Every row gives one point. The window is the flat piece filled in between its corners: a triangle in 3 columns, a solid with four corners in 4, and so on. A path goes straight from each point to the next, and from the last back to the first. After which points does the path pass through the window?

Window (4 x 4):
[[-11  -9  72   2]
 [-35 -14 -41 -33]
 [ 76  65   9  -9]
 [ 27  73   3  -7]]
Path:
(1): [ 25  50  84 -38]
(2): [-24  -1 -15 -42]
(3): [-23  -8 -37  -4]
(4): [39 26 -6 30]
(5): [ 46  50  24 -37]
(6): [-48   4 -13 -66]
(7): [-35 -38 -27  34]
(8): [39 25 10 51]
(9): [ 44  55  42 -63]
(10): [ 26  32  95 -29]
(11): [29 23 64 44]
(12): [27 28 58 63]
Through the window after points: 2, 4, 8

Window (8 x 8):
[[-12  -6  95  -1  68  78  39  20]
 [ 18  66  57  76  36   8  -2  12]
 [-52 -66  27  37   7  79  68  19]
 [-15  45  11  18  46 -86  21  56]
 [-68  57 -92 -74 -22 -42 -56   8]
 [ 52  24  17  47  40   6  88 -33]
 [  3 -63 -23   5  17 -11   0 -24]
 [-39 -34 -34 -69 -84 -38  -9   7]]
Path:
(1): [ -7 -16  -6 -11  26  14  34  30]
(2): [-69 -21  62 -22   4 -12  47 -60]
(3): [-78  24  28  -8  33 -60  16 -33]
(4): [  9  35 -33  -1  14 -35   1  75]
(5): [ -9 -22 -31 -30   1  17  21  54]
(6): [-67 -17  13  -8 -19 -42  14 -39]
(7): [  6  20  28  36  24  -8  46 -29]
(8): [ 71   8 -25  15  18  36  39  56]
Through the window after points: 3, 7

Window (9 x 9):
[[-31 -31  -7 -55  36  -3  24 -34  -8]
 [ 18   2  -1  46  19  42 -46  16   4]
 [-87  -8  -3  58  16 -30  47 -43  49]
 [-41 -53 -32  34 -31  43 -10   4   9]
 [ 78  58 -95 -34 -34  57   1  53 -27]
 [ 46 -88  21   9  27 -29 -79  80 -44]
 [ 52  -6 -16  57 -59  56  15   7  28]
 [ 46 -32 -41 -18   3 -12 -62   7  -2]
 [-16  42  23   8 -40  10  -6  10  66]]
Path:
(1): [ 16 -23 -22 -14  39  32  -5  44  70]
(2): [ 21  30 -23  26 -53   5 -36 -13 -67]
(3): [ 29  37 -34  -7 -36  25 -12   5 -36]
(4): [ 45 -15 -69 -28  11  47  24  46  36]
(5): [ 10 -28 -39 -11  21  23   9  31  53]
(6): [ -7   4  -8  13 -22 -29 -41 -45 -59]
(7): [ -1  -7  -6  15  -9   8 -23  -7  -8]
(8): [ -6 -55 -34 -11  53  20   1  38  67]
(9): [ 35 -39 -36  10  23  36 -24  34  36]
(10): [ 15 -17 -16  17   0  10 -38  12 -27]
(11): [ 41 -20  18  14 -29 -33 -66  16 -82]
(12): [ 30 -83 -13   6  41  17 -34  85  29]
(13): [  6 -21 -17  12  -5  32   2  25  43]
(14): [ -4   3 -10  29 -30  27 -22  -6  -7]
(15): [ 26 -14 -28   0 -24  -9 -42 -10 -26]
(16): [ 38 -32 -32  -7  11  10 -39  20  24]
Through the window after points: 1, 3, 5, 7, 11, 13, 15

Window (12 x 12):
[[-55   5 -63 -47 -38  54 -12 -38  18  17  11 -16]
 [ 34  18  -5  57   1 -15  26 -11  -8  12  20  -8]
 [-13  -4 -33  18 -25 -42   5  30 -17 -32  10 -34]
 [-24 -15  29 -67  48  -3  14  -2 -40  44 -63 -10]
 [ 16  20  -5  43  23 -25 -10  67  20 -10  51  11]
 [  5 -41   2  21 -27  15 -11  16 -22  -6  27  -4]
 [-31 -38  10  24 -28   8  13 -10  30  33 -30   5]
 [ 32 -45  -4 -18  19  -5 -40  -7  79 -15   1  24]
 [-20  12  -7  -2  -5 -21  34 -23 -22  33  59  -4]
 [ -2  95  15 -10 -22 -64 -20  48 -17  -4  17 -12]
 [ -3 -24   7  -9 -22  22  42  -4  24  -7  -9  -5]
 [ 36  11 -34 -83  40 -34   5  33 -46  67  16  33]]
Path:
(1): [-10 -17   0   8 -27  -4   2  11   8  25   1 -23]
(2): [ 28 -46  -2 -20  -1 -30 -13  19  54  26  -1 -41]
(3): [  0   8  -4   8   7  13 -23  -8  11 -32  18  58]
(4): [-28   8 -14   8 -10 -15   4   1   8 -19  16  51]
(5): [ 19 -13 -21  -4 -22   8   8   6   9  26  19 -46]
(6): [ 11  -8  11 -27   7  -9  14  14  19  53  12 -50]
(7): [ -3  -2 -34   7 -15  -5  20   0 -29 -31  -3  65]
(8): [ 17 -26 -12  -5  19  -3 -16 -11  16 -24  -5  45]
(9): [ 17 -25  12 -17  -9 -10 -22  19  74  33  20 -44]
(10): [ 27  -2   7  -6  15 -32  14  -5   4  47  32 -79]
(11): [ -6  16 -24   0  -2 -17  10  15 -10  -4   2  32]
(12): [  0  13 -32  30 -16 -16  20   2 -20 -11  13  67]
(13): [  8   4  -6  -2 -22 -10 -18  24  29  12  39 -60]
(14): [ 17 -18   7 -38 -14 -10  -1  26  29  37  -1 -59]
(15): [-32   3 -16 -10   9 -16   2   7 -25  -8  15  25]
(16): [-21 -27  -7  19   5   6  14 -16   1 -17 -11  45]
Through the window after points: 2, 6, 8, 16

Window (14 x 14):
[[-19 -13  -6  16 -16 -11  37   6   9   8 -16 -10  -3  -9]
 [-11   6 -18  -8 -13  10   2 -16 -23 -12   3  12 -13 -16]
 [ 23 -12  -3 -16  19  -6  -2   1 -21  -1  10   0  30  12]
 [ 44  -5   3 -16 -33  33  -8   2  11 -14  -9  15 -18  21]
 [  7  26 -12 -19 -13  -3 -15  19  -9  12 -11  19 -15  11]
 [ -9 -15 -10   3   0  13 -21  -5   2 -18  -5  -8 -16   4]
 [ 13  -6  11   3  17  12  19  27  -1 -14  95  14  -1   7]
 [ 19   5   0 -13 -20  11 -16 -30   6  10   4   4   0  12]
 [-11  16  14   9  -5  13  -9  -1 -10 -10  -6  -1  -2   0]
 [ -3  -2   1  -7  -6 -39  18 -14  10  -8 -16  15  22  11]
 [-15  16 -12 -18 -16  13  -8  17   1 -13  -2  -9   0  -2]
 [  0   2 -10   8 -15  -2 -20  21  -2  -6  -6   3  13 -12]
 [-23 -35   5 -16 -14  17  -5  18 -13  -8  10  10  -2  -4]
 [ -1  -2   3  -7 -22 -20  -7  10 -13 -11  -1 -12  -2   5]]
Path:
(1): [-12   0 -18   2 -22   4  -3  -8 -20 -12   3   9  -1   9]
(2): [ -1   2 -12   2 -18   9   0  10 -13  -3  11   9   7  22]
(3): [ 10  11   7 -22  -6   2   0   5   6  -4   0   4  -9 -16]
(4): [  2  -7  -1 -13  -1   3  -7   5  -5  -7   0   0  -6 -10]
(5): [-17 -10 -14  10 -21  16   4  -2 -12 -12  12   8  11  34]
(6): [-11 -10 -22   4 -25  10   0   6  -8  -3   8   3   9  36]
(7): [  6  -8  -1 -12  -2   0  -7   0   4 -11   3   1  -9 -10]
(8): [ 11   4   9 -20  -1   3   1   0   0  -5  -2   1 -13 -21]
Through the window after points: 4, 8

Window (14 x 14):
[[ 26  30  -6  55  14   5   6  13   1 -20 -20  23 -12  10]
 [ 15 -19  -7   9 -17   0  -4  27  -7  55   2  12 -30 -16]
 [ 30  -2   6  29  29  16  37  -6  32  34 -17  -1   0  -1]
 [-19 -12  44 -24 -37  40   1 -20   0  35  -6  20 -28  13]
 [ 62   5 -19 -71  19  -1  -6   7   7   3 -10  23  11  -1]
 [  6 -35  24  11  16  -8 -31  19   6  -1 -12   1  -5  16]
 [ 60 -13  20 -51  47  31  37  53 -23  14 -11  -4 -12  -6]
 [-18  28 -48 -19  28  24   4   8   1  16  -6  -6 -60  -1]
 [-51  -2 -30  21 -39  22  25  -1  53 -32 -30  15 -24   8]
 [ 32  30  21 -46  -2 -43 -49  24 -59  28  11 -25  54   1]
 [ 25 -48   9 -27  12  -1  26 -16 -22 -20 -32  26   9 -12]
 [ 58   8  15  84  -1  24 -33  -8 -38 -95  24 -54  19 -33]
 [  9  14 -13  13  24 -24  20   3  30   3  29  49  18 -18]
 [ 42   7  19  15 -30 -69  42 -23   1  20  64 -26 -64   0]]
Path:
(1): [ 10  -1 -21   3   0  18  -1   3 -15   4  17   2 -19  24]
(2): [ 11  18   9  -4   9  -8   2   7   1  11 -14   3 -17 -15]
(3): [ 13  20   5  23   5   0  11   4  12 -13 -20  13 -18 -16]
(4): [ 17  -8 -20  30   2  20  10   9   1   2  -2  15   0  39]
(5): [ 20  -1 -24 -15  12  17   8  10 -10  10  10  13  -4  25]
(6): [ 24   8  13 -12  -2   1   9   0   3   3 -15   4 -20 -35]
(7): [ 19   9  16   0  -4  -9  25   5   7   6  -3   3 -27 -19]
(8): [ 27   1 -27  11   3  19   3 -12 -11   7  28  -1   9  24]
(9): [ 18 -12 -18  13  12   4  17   2   2   1  10  -1   7  16]
(10): [ 47  31  19   4  18 -21 -15  25  15  -3 -34  -9  -8 -46]
(11): [ 23   8  19 -10  13  -8   9   6   9  -6 -15   1  -5 -22]
(12): [ 15 -16  -9  -1  14  10   8  -3 -13   2   7   1 -11  31]
(13): [ 36 -12 -21  16   2  16  25   2  -1  30  48  10   8  57]
(14): [ 14  14  10  -1  18 -44  -6  12   3 -23 -24  -9 -33 -55]
(15): [ 21  17  30  -8  24 -12  -7   7   7  17 -23   6 -17 -65]
(16): [ 38  -7  -2   2   7  -1  10   6 -16   4  25   5  12  26]
Through the window after points: 1, 3

Window (14 x 14):
[[-19  15  73   6 -18 -34 -37 -32  -7 -17 -91  39  43 -19]
 [-14  -6  42  59  28   3 -25   3 -22  15 -13  22 -11 -64]
 [ 90  17  12   7  47  37 -25 -48   3  17   3 -36 -23  -5]
 [-26  51  52 -82 -48  32  57 -19  -8  -1   5  27 -41  39]
 [  2 -32  95 -29  21  35 -61 -25 -54 -69 -25   5   1 -19]
 [ 36  60 -24 -77   5 -14  48  66   1  -1  17  45   6  74]
 [-68 -41  10 -54  77 -36 -76  -2   8  14 -55   2  25 -13]
 [ 22  42 -13  -3  27  23  45 -12  -8 -28  -3 -93 -25  -7]
 [ -4  21 -43 -48   9  25  43  63 -64  73 -21   1  25   3]
 [ -5 -43   5  14  -8  33 -35  12  26 -30 -42  24  58 -62]
 [ 39   4  61 -34  45 -14  42  32  33  22 -24  -5  -8 -14]
 [-19 -24 -48  18  17  -4  36  -1 -52  34 -93  18 -13  41]
 [ 63 -36   1  -4 -14 -65   1 -16 -34  33  -7  10   4  36]
 [-51 -37  35  23  41  52 -32  -6 -66  58   0 -24  27  62]]
Path:
(1): [ 21  22  19   5  48   1  76 -30 -37 -11   0   6  37   4]
(2): [ 14   7  11  -4  74   5  53 -21  12 -21  39   9  51  -5]
(3): [ 11  -8  29 -40 -11 -13 -33  31 -17  45 -68  -3 -34   6]
(4): [-15  18   5 -17   4  53  -7  79 -25  41 -39 -12  -9   8]
(5): [  4  -8 -31 -44  31 -26  38 -24 -54  41 -11  16  42   2]
(6): [ 43  -2  12 -19  45   5  -3 -28  -7 -14   2  -5   8  -4]
(7): [ 30   7  25  -3  15  26 -31  -6 -10  25 -28 -14 -15   5]
(8): [-11   5  -4 -33   6   1 -30  41 -17  45 -43 -20 -51  21]
Through the window after points: 2, 4, 6
